Rows are points. Each copy is the shape, with its points in the same order, turned, moved and blurred by noise. Say if it was mirrored as well.
(in the rows, 128 means zero)

Shape (6 x 2):
[[131 147]
 [141 200]
 [151 115]
 [111 160]
 [147 139]
 [ 64  57]]
Copy 1:
[[104 152]
 [ 69 198]
 [145 150]
 [ 77 144]
 [121 160]
 [127  44]]
Copy 1 is: only turned
Copy 2, 6 rows:
[[130 111]
 [ 80  63]
 [166 114]
 [112 117]
 [146  96]
 [175 214]]
Copy 2 is: mirrored
Copy 3, 6 rows:
[[153 113]
 [205 114]
 [118  98]
 [157 140]
 [140 105]
 [ 61 176]]
Copy 3 is: only turned

Shape (9 x 4):
[[130 143  90 127]
 [ 89 132 137 163]
 [169 181 146 202]
 [ 92  59  40 125]
 [117 171 162  90]
 [ 77  90 152  75]
 [135 119  99 112]
 [148 146 155 127]
 [152  53  72 139]]
Copy 1, 9 rows:
[[162 115  93 137]
 [ 90  95 121 148]
 [126 114  95 241]
 [120 107  44  46]
 [155 121 170 147]
 [106 132 168  74]
 [151 129  99 114]
 [128 149 125 171]
 [119 161  37  97]]
Copy 1 is: mirrored
Copy 2, 9 rows:
[[136 164  86 105]
 [126 149 152  95]
 [166 183 153 181]
 [ 36 160  54  74]
 [191 109 115  92]
 [119  72 106  52]
 [125 136  70 108]
 [157 123 114 135]
 [ 54 132  61 134]]
Copy 2 is: only turned
Copy 3, 9 rows:
[[116 152 138 107]
 [120 116  71 141]
 [137 163  43  58]
 [143 170 176 196]
 [101  66 116  77]
 [139  48 143 157]
 [132 137 148 111]
 [143 105 102  81]
 [185 177 161 152]]
Copy 3 is: mirrored

Shape (11 x 6):
[[130 105 131 180 167 199]
 [111 121  86  69 161 151]
 [159  79 196 203 135 105]
 [164 127 135 138 108 157]
 [214 165 139 150 155  97]
 [ 97 142 121 131  78 174]
 [113 124 118  98 127 102]
 [185 133 109  95 126 116]
 [ 51 127 142 136 121  61]
 [206 129  70 140 168  81]
 [125 152 199  70  63 163]]
Copy 1 (11 x 6):
[[127  99 162 194 129  86]
 [103 160 149 161 178 188]
 [131  98 103 100 126  36]
 [180 127 127 142 147 124]
 [165 126  33 161 146 113]
 [171 120 178 126 105 165]
 [120 142 117 112 150 170]
 [165 138  86 142 186 156]
 [ 68 127 116  66  91 169]
 [129  91  42 171 199 150]
 [206 209 152  96 113 141]]
Copy 1 is: only turned
Copy 2:
[[162  51 135 109 187 178]
 [148 143  93  69 143 155]
 [195  52 200 127 173  69]
 [137 109 169 131 129 150]
 [190 171 205 148 177 131]
 [110  99  95 153 124 139]
 [157 154 110  96 145  96]
 [171 166 163 111 129 148]
 [164 126  78 114 167  26]
 [242 181 174 120 152 150]
 [ 41 139 162 131 117  98]]
Copy 2 is: only turned
Copy 3, 11 rows:
[[144  67  69 146 120  79]
 [106 121 112  52  87 127]
 [219 108 146 191 152 101]
 [129  82 135 149 114 147]
 [176 138 120 180  64 178]
 [ 75  95 125 129 158 139]
 [130 140 144  92 124 144]
 [141 106 146 112  77 175]
 [141 190 142  95 191 128]
 [200 121  97 118  62 204]
 [ 56 103 208 158 123 122]]
Copy 3 is: mirrored

Shape:
[[ 75 170  35  80 170 146 126 189 120]
 [132 108  92 141 143 121 177 107  45]
 [168  68 185 152  70  78 174 109 146]
 [111 101 162 181  61 136 135 118 133]
 [114 106  65  90 166  83 101 129  53]
 [127  60  89 112 173 107 147  77 114]
 [150 138 110  95 201 176 107 176 134]
 [150  72  90 105 152 101 154 138  92]
 [ 69 129 174 130 125 135 173 151 127]
 [130 101 163 148  88 125 199 136 146]
 [153 180 104  56 129 193  92 203 150]
 [139 124  87 201 142  96 205  98 130]
 [ 95 134 102  67 152 100 143  70  73]
 [104 139 128 106 158  70 121 117  81]]
Copy 1:
[[100 166 108  50 111 184  23  98 163]
 [ 82 165 127  87  58 115 132 112  70]
 [150  85 114 136  82  82 213 164 125]
 [125 148 170 141  93 122 180 181 148]
 [109 162 103  95  55  83  38 110  97]
 [ 83 118 137  91  44  61 112  85 132]
 [ 80  99 137 102 160 145  52  88 134]
 [ 89 110  93 105  54 100  98 108 106]
 [127 112 171  49 112 141 137 179 134]
 [119 105 134  93  94 140 197 159 136]
 [146 114 126 131 171 200  44  79 157]
 [ 57 170  97  65  98  96 193 120 135]
 [153 165 153  59  59  86  90  78 101]
 [141 154 121  72  95  72  79 137 106]]
Copy 1 is: only turned
Copy 2:
[[ 67 179 132  46 165  62 133 197 172]
 [126 136  78 102 116 100 122 144  45]
 [156 100 141 201  92 159 187 116  88]
 [ 86 125 172 172  80 139 144  99  91]
 [134 128 112  93 118  43 101 214 108]
 [140  95  91 141 161  48 121 125 105]
 [108 101 128  57 161 130  90 165 186]
 [132 105  93 133 151  85 131 179  96]
 [ 99 121 186  81 130 124 175 112  95]
 [106 125 138 145 129 166 190 108  97]
 [ 62 126 125  51 108 145 134 183 232]
 [151 201 100 155 166 129 138 105  74]
 [147 118 100  67  92  29 152 132 110]
 [169 128 146  87 104  63 138 166 101]]
Copy 2 is: only turned

Shape:
[[141 119 155 145 112 113 116 167 124 165 130 125]
 [157 212 130 152 118 131 119 156 134 113 197 169]
 [132 100 131 154 201 101 143  83 150 120 130 146]
 [159 117 150 151 173 150 133 122 116 107 129 120]
 [134 174 120 162 128 146  97  49 106 125 123 125]
 [129 148 168 158 148 140  91  77 159 133 116 137]
 [101 108 154 161 104 119 110 164 153 105 151 148]
 [107  99 134  13 153 148 118  85 131 116 119 146]
 [154 118 156 148 109 123 147 152  94 120 135 120]
 [ 97 138 146 160 239 145 117 136  91 128 117 119]
 [160 109 114 155 134 124  92 169 120 115 113 123]
 [138 107 130 156 106 141  92 120 148 124 193 153]
 [121 114 157 126 102 132 104 135 142 134 138 205]
 [143 129 134 140  98 152 142 147 147 158 119 152]
 [119 125 130 165 109 142 104 121 154 134 115 134]]
Copy 1 (15 x 12):
[[ 85  83 149 149 120 138 109 127 101 136 143 135]
 [164 142 159 113 185 177 102 148  86 152 161 137]
 [112 110 114 104 133 143 163  96 193 147 106 122]
 [142 102 116 139 123 137 167 102 121 124 101 128]
 [159 166 130 127 107 136  86 112 143 136  83 180]
 [121 150 177 138 118 157 127 108 158 134  83 152]
 [ 80 105 143 119 132 164 137 173 118  88 135 130]
 [115 183 159 118  94  54 157  89 177  87 173 100]
 [112  90 105 136 110 145 125 116  82 119 135 121]
 [110 133  99 165 150 112 196 118 140 173  98 163]
 [113  69 149 120 137 105 129 144 105 116 107 138]
 [138 101 158 118 137 160 108 144 148  89 163 164]
 [ 98 126 180  85 108 160 142 137 123 113 167 154]
 [119 104 168 126  79 146 117 146 108 144 146 120]
 [110 111 158 130 102 144 113 157 141 121 102 143]]
Copy 1 is: mirrored
Copy 2, 15 rows:
[[122 125 146 127 123 107 138 162 105 174 119 148]
 [103 156 152 154 114 152 175 139 117 102 130 238]
 [173  95 126 134 196 173 120 130 122 107 118 126]
 [151 156 144 137 176 121 112 138 137 110 120 142]
 [106 101 110 179 123 139  83 117 168  88 111 165]
 [142 114  94 146 129 147 105 172 143  97  88 149]
 [110 124 138 139 133 123 183 191 111 121 139 126]
 [143 106  95  38 134 134  78 137 137  88 200 137]
 [105 152 173 134 138 107 128 135 109 138 128 131]
 [132 126 107 145 249 123  91 164 147 137 121 171]
 [155 125 135 157 145  71 145 144 108 137 143 148]
 [143 115 165 153 103 147 161 173 152 113 153 156]
 [121  85 156  96 116 121 151 187 115  94 129 162]
 [121 116 144  97 111 105 160 137 139 138 101 152]
 [123 103 114 144 119 114 151 157 147 120 111 134]]
Copy 2 is: mirrored

Shape (17 x 12):
[[130 168 108 115 138 106 127  98 127 108 137 123]
 [115 114 106 127 134 115 187 134 138 104 141 152]
 [137 116 119 129 132 126 148 146 136 114 147 126]
 [108 163 113 124 130 140 121 151  91 111 149 152]
 [ 99 116 164 137 126 104 127 148 116 112 148 124]
 [103 112 165 127 134 113 153 103 109 133 130 134]
 [110 163 170 123 102 122 124  96 133 217 145 132]
 [116 106 115 104 132 114 123 147 141 112 144 142]
 [105 110 104 121 141 136 130 137 121 102 127 103]
 [109 132 104 139 122 122 132  96 133 149 102 145]
 [128 103 104 104 136 104 147 139  81 105 131 142]
 [122 130 110 118  95 118 155 110 135 104 134 138]
 [112 121 107 106 108 127 131 147 115 117 147 130]
 [114 133 144 114 139 123 139 120 136 147   7 133]
 [131 114 159 133 139 172 123 135 134 107  92 140]
 [139 127 104 144 122 130 124 146 119 106 122 125]
 [117 149 126 109 126 120 194 124 116 105 131 133]]
Copy 1 (17 x 12):
[[125 151 166 109 136 112 143 144 109 151 157 117]
 [141 138 151 130 131  67 122 129 111 125  98  87]
 [140 149 118 132 109 101 124 136 109 133 114 110]
 [119 160 126 108 135  79 126 119 134 149 130 165]
 [117 127 103  82 120 111 104 130 141 125 119 111]
 [147 106 147  89 125 108 121 117 155 122 125 101]
 [175 118 126 100 151 130 165 160 186  85 167 144]
 [118 115 119 130 112  87 119 141 102 129 136 121]
 [102 138 126 140 109 100 130 103 123 142 141 102]
 [133 115 158 139 161 116 150 113 131 113 142 121]
 [137 109 125 113 127  73 127 113 107 178 118 113]
 [147 137 149 138 150  91 107 139 120 138 138 106]
 [129 136 107 132 129  76 117 132 122 146 143 121]
 [ 86  61 181 167 144 141 152 129 183 139 107 109]
 [114 118 152 150  91 126  97 113 155 122 105 139]
 [119 152 124 148 132 114 118 118 112 152 121 129]
 [142 147 163 120 131  73 132 139 147 153 112  90]]
Copy 1 is: mirrored
Copy 2:
[[122 147 121 130 133 145  91 121 162 126 112 118]
 [ 99 132 152 150 147 141 149 126 106 142  92 102]
 [120 124 127 119 127 145 130 135  97 146 110  98]
 [121 136  78 147  97 113 130 116 133 146 100 115]
 [128  99 122 106 116 106 109 113  96 156  93 125]
 [136 102 133 121 159 122 128  84 112 146 111 133]
 [196 174 107  87 151 128 112  66 102 130 108 167]
 [109 133 132 140 125 123 111 136  84 139 130 120]
 [ 99 102 120 134 112 151 123 140 105 145 123 139]
 [133 147 133 128 143 135 141 118 135 105 128 156]
 [ 96 104  93 153 140 123 129 115 102 122 122  92]
 [ 97 149 145 115 120 137 133 108 123 128 121 113]
 [105 137 106 128 101 135 124 115  91 136 116 116]
 [181  85 171 163 106 145 142  86 126  66 148 160]
 [161  94 144 132  98 121 143 119 126 156 150 123]
 [123 115 117 119 108 135 140 152 121 120 114 112]
 [110 121 141 144 129 161 141  82 126 138  83  99]]
Copy 2 is: only turned
